Every row gives one point. Any point is a mix of the corners, with weights that add up to 1. It lies inside the corners' shape when no weight is negative. Is each point inside? If not, which corners have a negative weight?

Corners:
(1): -19  26
(2):  84 -33
(3): -54 -49
Points:
-30 -20 -> inside
-41 -41 -> inside
-67 -39 -> outside (2)
21 11 -> outside (3)
-36 -27 -> inside

Corners:
(1): -12   2 -12 -29 -10  -8  33   1
(2):  -9   1 -64  31  -4   0  12 -12
(3):  70  51 -56 -52 -52  55 -18 -51
(4):  14  36  12  -8 -14 -29   9  -9
(5): -38  53 -11  -1  -7  95 -21 -27
(6):  30 -36  36 -11  58 -69 -31 -47
(7):  21 -51   9  23  63  26   2  31
(8):  20 -36  -4  50 -13 -27  50 -14
(9): -18  34  30  22  57  -4  35 -33
Points:
-13   0 -41   3  15  54  12  12 -> outside (4, 6, 8)
 25  16 -20 -16  -1  21  -1 -34 -> outside (4)
 -6   3 -10 -19  -4  -5  26  -5 -> inside
 20  26 -30 -23 -16  39 -15 -20 -> outside (8, 9)
 13  44 -22 -26 -13  22  -8 -38 -> outside (7, 8)
 11  31  -1  10   3 -13  10 -44 -> outside (1, 7)
  2 -34   0  28  23 -47  36   3 -> outside (3, 5)
  2  19   4   8  17  34  30 -22 -> outside (2, 4, 6)

Corners:
(1): -37  12 -27 -21  -9   1  22  20  -7  -9  20 -18  -6   8   3  15   9 -47
(2):  13  24  -2  -6 -50 -11  16  55   9  24  60 -18  -3   4  -9 -41 -33   3
(3):   0  32 -20  -4 -38  -3  35  15  -7  11  62  15 -16  16 -30 -12  46 -47
(4): -22   5 -33 -26  13  15  48  11  11  18 -30  18   0 -13  -1  64  27  10
(5): -11  -4  -7   9   2  13  10  24   1  27 -18  16  24  29  22   5  15 -24
(6): -26 -20 -31 -28  11   8   1 -12  29  28 -52  15  -8  22  25  10 -20  19
(7):  -1 -29  -6  37   5   5   6 -14 -31  30 -44  11 -19 -39 -18  50  16   4
(8):   0 -15   8   4  19   5  25  -9  -5   2 -14  13  -5   8  46 -19  -3 -10
(9): -28   7  20 -20  28  31  -9 -12  16   9 -66 -11  30   3  37  19   4  46
(10):  15  -1 -20 -19  15 -26  -1  21 -14 -11 -48  31 -43 -53  31  -5 -17  -5
(11):  -4  -4 -35   7 -26 -11  17  22 -42  18  -9   8  25 -16 -19  24 -27  44
(12): -44 -25  13  34   7   4  27 -18 -30 -43 -15  37 -31 -23 -32  11  14 -95
(13): -11 -41  25  12  -9  -8 -15 -12  19   6   1  13  34   2  49  -4 -24   8
(14):  15  17  11  22 -20  15   4   4 -18 -30  -7  12  45  27  17   2 -31  -6
(15):   6   5 -16  53  -5  -2  20  10  12   3  -6   6  45  13  26  13 -15  34
(16): -14  -2 -24 -43  40  22  10   7  55   3 -15 -14  51  36  58   4  11   3
(17):   9 -52   6  72 -28  17  -7  -4 -27 -19 -48  21  10 -36   9   7  -8   8
(18):  11  -7  38  -6  -6   3  -7  37 -26 -16  34   7 -37  23  -6 -52  10 -27
(19):  35  15 -17 -35 -47 -43  33  27  -2  38  14 -13 -13  19 -24  -4  -7  50
Points:
 -5  -5   8  15  -7  -1   3   9 -13   0   0  12   0   1   9  -7  -9 -10 -> outside (4, 16, 17, 19)
 -2  -4 -19 -12  -6   0  12  18  21  22   0   3   4  15  18   2   5   2 -> outside (8, 9, 11, 12, 14)
 -6  -7  -5   8   0   2   9   5  -4  -2 -13  12   1 -11  15   5  -6  -3 -> outside (5, 19)
-3 -3  1  3 -5  2 12 13 -5  1  0  6  5  3  9 -1  1 -4 -> outside (6)
-22 -14 -25   7  12  10  11 -14   2   2 -42  13  12 -14  12  40   1   2 -> outside (2, 5, 8, 18, 19)

Corners:
(1):  19  64  28   9   8   3  31  46  -2   9  21  57 -15  13 -53 -79 -10 -18   6  39
(2):  15  35   9  26 -23 -19   5  33  34 -35 -12 -20 -24  -1 -22 -20  23 -44  -9  -3
(3):  14 -13  -4  39 -18  -6  34  -4  43  42 -38 -27  20 -12 -28 -44  -3 -36 -30  23
(4):  12   6  -3  33  -4   4  11 -15  30 -16  42 -41  38  29 -39  -1  43 -16  13 -37
(5):   1 -10  -2 -32 -11   7 -37  14 -34  58 -58 -20   0  47  11  26 -11 -29  -8  37
(6):  10 -44 -25  21 -47   0  57 -20  14  -1 -10 -28  32  45  16   8  24  27  -3 -13
(7):  -8 -33 -55 -11 -60  46  11 -49 -65  17  15 -22  22  46  30  46 -23  17  21 -94
(8):  -3   0  -1  41  64 -47  20  32  43 -10   3  33 -13   3  -5 -57   9 -51  -7  29
(9):  -1 -12 -33  -5   1  31 -32   8 -71  31 -51 -52 -31  43 -37 -29 -38  14 -30   9
(10): -45 -25 -17 -33 -57  -6  33 -31 -33  40  -9 -32  22  55 -14  23 -51  48  -5 -41
(11):  21  -9  32  -8 -48 -38  11  -7 -13  -5  37  18 -23 -13 -40 -19  15  -3   0 -28
(12): -32 -27  -7 -19  -5  36 -12  23 -25  24  10  -6 -40  24 -24  12   9  12  48  10
(13): -65 -28 -48  38 -56  32   4 -95 -53   5  -1   2  50  78   7  33 -22  72  53 -27
(14):   8   9  43  18  -3  -6 -10  53  17 -20  45  23   8 -47 -35  31  35 -35 -29  13
(15):  -6  14 -18  47  11 -34  21   3  27  16 -35  40 -18  26 -43  -1   2 -13   8  13
(16):   2  -8  50  51  26   5  37  -1  56   3  -4   8   8  -3 -28 -32  49 -28 -32 -24
(17): -35 -21   2 -18 -51 -23  38 -22 -24 -13 -18  -5  42   6 -36  29  40 -21   1 -60
(18): -12  -6  11 -54  -6   3  33 -22  31 -17 -14  22 -15   2 -37  17 -12 -53  -5  29
(19): -50 -34 -33  28 -13  20 -34  -8 -21   5   2  11 -12  74 -28  18   0 -24   9  18
(20): -15  29 -17  33  -8   0  -4  -6  54  -8  36  25   5 -26 -30 -43  64  -3 -18 -24
(21):  -9 -38 -17   0 -22  13 -31 -17   4  -2 -45  30   5  50 -28   0 -31  20  29   0
Points:
 -4  -1  -9  16 -16  -7  22 -13  13   4  -7   7  10  24 -18 -12   5 -14   1 -10 -> outside (9, 12, 14)
 -3  -7  -6  19 -14  -3  16  -2  11  20 -19  -5   6  12 -26 -16   2 -16  -7   5 -> inside
 -8  -3 -31  27 -22  -7   1 -17 -14  -1 -13   7   5  42 -19  -6   6   3   8 -17 -> outside (3, 10, 12, 14, 16, 18)
 -5 -12  -7  -4 -26  10   9  -7  -9  14  -1  -2   3  20 -24   5   5  -3  -2 -19 -> outside (2, 8, 13)

Corners:
(1):   2  29  42  40 -46  37   0 -50   9  10  35   8  30   7 -13  66 -70 -10  14 -29
(2):  49 -16 -47 -31  54 -57  95  -4  32 -15   1 -13 -50 -65  -7  11  84  62 -10  18
(3): -34 -21  16   0  19 -26  38  -1   0 -39 -19  67 -36 -35  11 -56 -14 -21 -53  42
(4):  30  20  20 -57  25 -27  40 -24   9 -61 -24  11 -10 -14 -23 -17  64  14 -22  22
(5):  -5  -1  17  55 -38   4  10   2 -57  -2 -36 -10  19  64 -16  53 -20   3  27 -32
(6): -39 -12  11 -20 -27 -71  13  41 -16  -8   8 -16 -19 -44 -10 -64   0 -27 -21  17
(7):  10  18 -25 -47  -8 -46  53 -41  44  20 -37  44 -23 -58 -14  38  54  25   8  19
(8): -14  23 -11  75 -23 -23 -68  30 -32   6  -5  31   4  44 -23  10 -67 -19 -10  12
(9):   7 -40 -29 -42  25 -45   3 -35 -17 -20  -5  49 -40 -78  31 -46  33  -8 -51  -3
(10): -66   2  -2  14 -31  22 -33 -13 -56 -23  36  37   8  49  -5  22 -51  10  46  32
(11): -41  -2  51   6  16  36 -33  21 -26  10 -24 -16 -28  24  18  13 -44 -55   1  -7
(12): -59 -29  -7  10 -20 -14 -19 -10 -35 -39  19 -34 -11   2   4   5  -5 -21 -42  56
(13):  17  11  -1  20  42 -33  33 -79  30   7 -14  39 -56 -32  15 -66  90  34 -48   0
(14):  11   5  49  66 -80  35 -27 -38   1 -16  39  56 -41 -26 -28  34  -5 -16  16  10
(15): -38  13  16  -1 -57 -27 -32  45 -32 -21  19  13 -41  35 -37  29 -20  83 -17   7
(16): -10  -7  32  52 -33  12  40 -17  62  43   2  46  47 -79 -34 -21  18 -28 -36 -21
(17): -47  -7  26  36 -64  35 -34 -37  -3  -3  -6  -9 -19 -23 -26  10 -69  25  29  11
(18): -40 -43  -4 -11 -42   4  -3  44   2 -38   5  10  15  53  58 -63 -28 -17 -57  55
(19): -53 -46  59 -14 -16   0 -20   3  19  10   1  -9 -27  53 -61  -9 -39  20 -18  37
(20):   9  17  34  22 -44  54  23 -38  -1  80  -8  14  13  -7 -10  44 -47   6  -7  33
(21): -14 -17  53  72 -39  -1 -52   9   0   3   5  34  -6   0  24  35 -53  25  43  27
Points:
-15  -3  15  13 -10  -4   7 -23   5   5  -1  24 -15  -8  -8  -9   4   8 -14  14 -> inside
-16  -2   7   1 -10 -13   6  -7  -2   1  -7  14 -13  -7  -5   5  -6   9  -7  15 -> outside (14)
-26   3  20  14 -31  -8   7 -10  -1  -7  -9  23 -12 -20  -1 -12   3   0  -5  21 -> outside (1, 2, 8, 9, 19)
-12  -5  16  23 -23   0  -7 -10  -6  -5  -1  22 -12   5  -5   9 -13   9  -8  12 -> outside (6)
-11   0  11  18 -27  -6   2 -16  -3  -3   3  23  -7  -4 -10  10 -11  11  -4  15 -> outside (11)
